Every row gives one point. Examples show where two turns around zero, p and q, send a point. Write where each new point lands after one turn and then the other. Backwards means that the second turn is done in reverse. Each puzzle has new turns, and all numbers are rounded.
In the rows, 128 means zero.

Turn p:
[149 110 184] => [138 190 126]
[113 157  99] => [111  90 114]
[145 122 105] => [152 111 129]
[127 131 151] => [120 149 123]
[105 120 101] => [119 100 150]
Turn q:
[149 123 107] => [124 113 102]
[102  99 155] => [134 115 173]
[160 131 147] => [163 126 114]
[100 159 104] => [ 92 160 124]
Where do these land?
q, then p: [ 65 116 135] => [ 81 172 128]
p, then q: [146 120 139] => [135 137 109]
p, then q: [146 120 112] => [143 112 115]
q, then p: [155 156 126] => [142  96 110]

Turn p:
[118 129 139 106] => [109 110 131 130]
[ 93 174 126 115] => [ 90 139 145 169]
[167 157 116 121] => [136 144 173 114]
[136 106 158 147] => [160 104 114 131]
[123 104 123 102] => [109 113 115 105]
[131  97 106 177] => [165 158  89 118]
Turn q:
[121 138 150 100] => [115 112 130  97]
[143 102 162 178] => [190 117 149 141]
[112 110 115 123] => [112 130 146 142]
[148 121 101  95] => [ 96 110 104 146]
[117 169 113 144] => [129 170 110 114]
Where do these land?
q, then p: [153 155 151 127] => [113 137 138  89]
p, then q: [100 109  99 164] => [113 168  92 140]
p, then q: [130  96  93 117] => [ 82 132 116 119]
q, then p: [118 172 151 124] => [ 89 122 155 110]
q, then p: [139 108 146 109] => [133 111 103 111]

Turn p:
[111 129 134 118 124 138] => [123 123 145 128 114 129]
[132 154 144 105 165 127] => [131 147 162 145 153 149]
[115 166  89 124 156 125] => [119 153 123 131 126 184]
[ 94 113 135 178 140 157] => [142  79 115 162 101 142]
[123 123 157 155  96  84] => [ 91 122 104 152 133  84]
[173 106  90 123 134 139] => [165 135 103  87 147 136]
[ 98 119 144 115 122 118] => [101 112 149 129 121 121]
[177 115 131 105  86 136] => [152 154 124  91 129  80]
Turn q:
[113 102 155 108 170 137] => [ 97 112 155 101 157 109]
[125 150 131 109 138 147] => [116 117 132 105 109 139]
[ 94  93 109 113 109 113] => [106 148 124 153 123  83]
[ 95 149 119 163 139 128] => [111 169 133 131 133 159]
[154 122 164 169 133 107] => [167 126 150 140 168 147]
[166 155 160 126 114 155] => [153  84 142 124 111 161]
[100 112  96 146 126 162] => [ 81 137 105 153 129 140]
[176 157 105 111 116  86] => [189 133  96 106 108 117]
[129 112 113 107 107 118] => [131 126 115 139 114  97]
Where do these land?
q, then p: [ 94 144 102 153 151  92] => [123 178 144 152 117 160]
q, then p: [ 97 161 161  92  92 127] => [111 137 136 141 106  60]
q, then p: [167 125 105 123 110 160] => [141 104  96  89 117 132]
p, then q: [160 102 116 112 144 155] => [145  88 117  99 134 114]
p, then q: [135 112 125 119 113 116] => [127 138 129 115 123 106]
q, then p backwards: [145 163 130 142 145 112] => [148 131  96 114 143 149]
p, then q: [ 98  89 157 153 142 134] => [120 123 131 162 174 102]

Turn p:
[157 122 117 143 127  85 143 155] => [139 125 181 137 118 157 135 122]
[143 124 152 134  96 151 141 126] => [153 128  98 148 119 148 119 137]
[ 88 126 132  92 135 152 139 112] => [ 93 115  87 108 144 124 130 141]
[144 166 148 131 131 147 123 128] => [149 166 109 121 137 133 129 118]
[117 136 142 149 137 156 142 139] => [120 150 110 125 116 137  98 124]
[158 113 129 132 144 105 107 133] => [143 123 162 145 147 120 127 110]
[110 117  54 119 125 139 106 122] => [ 89 129 144 142 113  78 156 162]
[150 134 145 109 122 130 108 128] => [154 132 123 134 157 127 135 131]
[142 117 127 147 126 121 143 105] => [131 117 126 146 109 133 135 104]
[ 71 126 135 123 137  95 128 132] => [110  97 138  74 123 123 117 131]
Turn q:
[116 147  84 138 145 108 130 128] => [ 91 104 126 153 126 152 119 133]
[122 133 153  70 101 137 121 118] => [119 167 129  72 126 117 118 124]
[110  85 160 144 130 124 138 110] => [165 131 124 134  84 111 128 112]
[159 134  92 140 101 143 135 113] => [111 115 160 138 161 121 134  97]
[131 125 116 142 145  85 118 121] => [127 128 141 158 112 157 110 138]
[176 140 114 143 164 139 103 109] => [147 100 149 145 170 132  90 142]
[105 109 122 120 114 129 127 129] => [123 124 129 112 104 132 140 116]
[128 101 149 124 142 127 146 155] => [159 137  97 127 121 140 141 120]
[138 148 150 105 117 133 130 116] => [123 157 129 112 141 109 115 133]
[116 138 160 140 131 138 114 169] => [146 133 110 122 130 123 161 167]
[106 150 108 143 118 143 145 140] => [ 96 112 115 137 132 114 153 128]
Where do these land?
q, then p: [137 124 126 112 131 146 116 102] => [139 112 130 124 158 114 132 123]
q, then p: [156 108 120 133 119  77 135 131] => [149 163  89 135 111 121 115 110]
p, then q backwards: [114 141 106 120 125 111 154 129] => [104 128 113 120 107 120 113 145]
p, then q: [ 31 114 146 119 115 147 126 145] => [112 119 133  61 105 199 149 134]
q, then p: [156 134 108 123 117 133 132 147] => [101 138 114 127 137 128 118 103]
q, then p backwards: [149 121 127 136 161 147 130 139] => [137 112 162 111 114 130 116 122]
p, then q: [139 138 128 122 142 102 110 141] => [146 148 113 127 133 120 106 138]
p, then q: [125 136 156 126 122 146 141 126] => [115 103 137 117 147 134 123 124]
q, then p: [145 135 135 160 119 143 109  93] => [159 107 149 120 140 139 107 102]
